Each point is reached from the start by the listed moves, each made 0, 1 or 2 times, or once backwards (-1), plus a little noise. Is the number of moves made odd or even? Then give how often each move was made.

Moves:
(1): [16 -4 15]
(2): [ 6 12  0]
(3): [-10   0  10]
Start: [-12   9  10]
Points:
[-34  37  15] -> odd (-1, 2, 2)
[14 25 60] -> even (2, 2, 2)
[-46  14  16] -> odd (-1, 0, 2)
[-25  38   5] -> even (-1, 2, 1)
[ 14 -12  40] -> odd (2, -1, 0)

Moves:
(1): [13  1 14 -2 -2]
(2): [-3 23  4 -4 -2]
(3): [-23   1  15  -5  15]
(4): [-3 -1 -1 22  5]
Start: [ 9  5 -3 20 -2]
Points:
[-6 53 33  4  7] -> even (1, 2, 1, 0)
[ 56  30  13  -2 -30] -> odd (2, 1, -1, -1)
[-16   9  56  29  26] -> odd (2, 0, 2, 1)
[-16  52  60  -4  19] -> even (2, 2, 2, 0)

Moves:
(1): [  0 -16  -8  -6   3   5   5  -5 -10]
(2): [17 10  6 -7  3 11  5  6 -1]
(3): [  5 -20  15  10   1   5   3  -1   1]
(4): [ 11  -3  -8  10   2  -6   0   2 -11]
(5): [ 1 -7 -2  0 20  0 -3  6  3]
(6): [ -1   5  -4   6  -1  14   2 -11 -11]
(7): [-4 -3 -4  8  0 -5 15  8  9]
(8): [-9 -6 -5  2  0  7 -8 28  8]
Start: [  0   8  -5   2 -17  -1  13 -12  11]
Points:
[20 15 -7  2  8 36 27 31 16] -> even (0, 2, 0, 0, 1, 1, 1, 1)
[ 13 -44  -2   1  -4   2  60   9  20] -> odd (2, 1, 1, 0, 0, -1, 2, 0)
[ 23 -10 -42 -11  30 -19  -6   3 -15] -> even (1, 0, -1, 2, 2, -1, -1, 0)
[ 22   5  -3  -9 -13   3  45 -30  -1] -> even (1, 1, 0, 0, 0, 0, 1, -1)

Moves:
(1): [ 3 -1  5 14  1 -4  7  0  1  0  2]
(2): [ -1   5   3  -5   1 -10   7  -5   5   7   0]
(3): [ 7 -2  1  1 10  1  6  2 -1  3  3]
(4): [  3 -10   8   6   0  -2  -8   2 -10   5   1]
(5): [ -1  10  -2   1 -10   4   8   0  -1   2   6]
(6): [  5   2   0  -3  -1   3   0 -10   6   3  -6]
(7): [ -9   1 -11   7  -3   4  -1  -2  -1   1 -11]
(8): [ 8 11  5  0  1  1 -3  0 -8  2  8]
(9): [-3  3 -4 -3 -6 -5 -6 -5  0  6 12]
Start: [-1  2 14 -5 -3  2 -4  7 13  4  2]
Points:
[-12 -18  -1  16   9  14   4  13  27 -19 -36] -> odd (1, -1, 0, -1, -1, 0, 1, -1, -1)
[ 26  21  47  14  11 -21  43  15  11  14  26] -> even (2, 2, 1, 0, 1, -1, -1, 1, -1)
[ 39  14  48  35 -15   1  -1  13 -28  23  60] -> even (2, -1, 1, 2, 2, 0, -1, 2, 1)
[ -7  13 -14  -6   4  26   8  21   8  -3   6] -> even (-1, -1, 2, -1, 1, -1, 1, 0, 0)
[ 19 -20  28  49  18   4  -9   2  -8  16 -28] -> odd (2, 0, 1, 2, -1, 1, 2, 1, -1)
[  6  30   8   4  -2  11  -1  -8   5  14 -22] -> odd (0, 1, 0, 0, 0, 1, 2, 2, -1)
[ 34  20  48 -17  -2 -30 -19 -17  -4  52  52] -> odd (0, 2, 1, 2, 0, 1, -1, 2, 2)
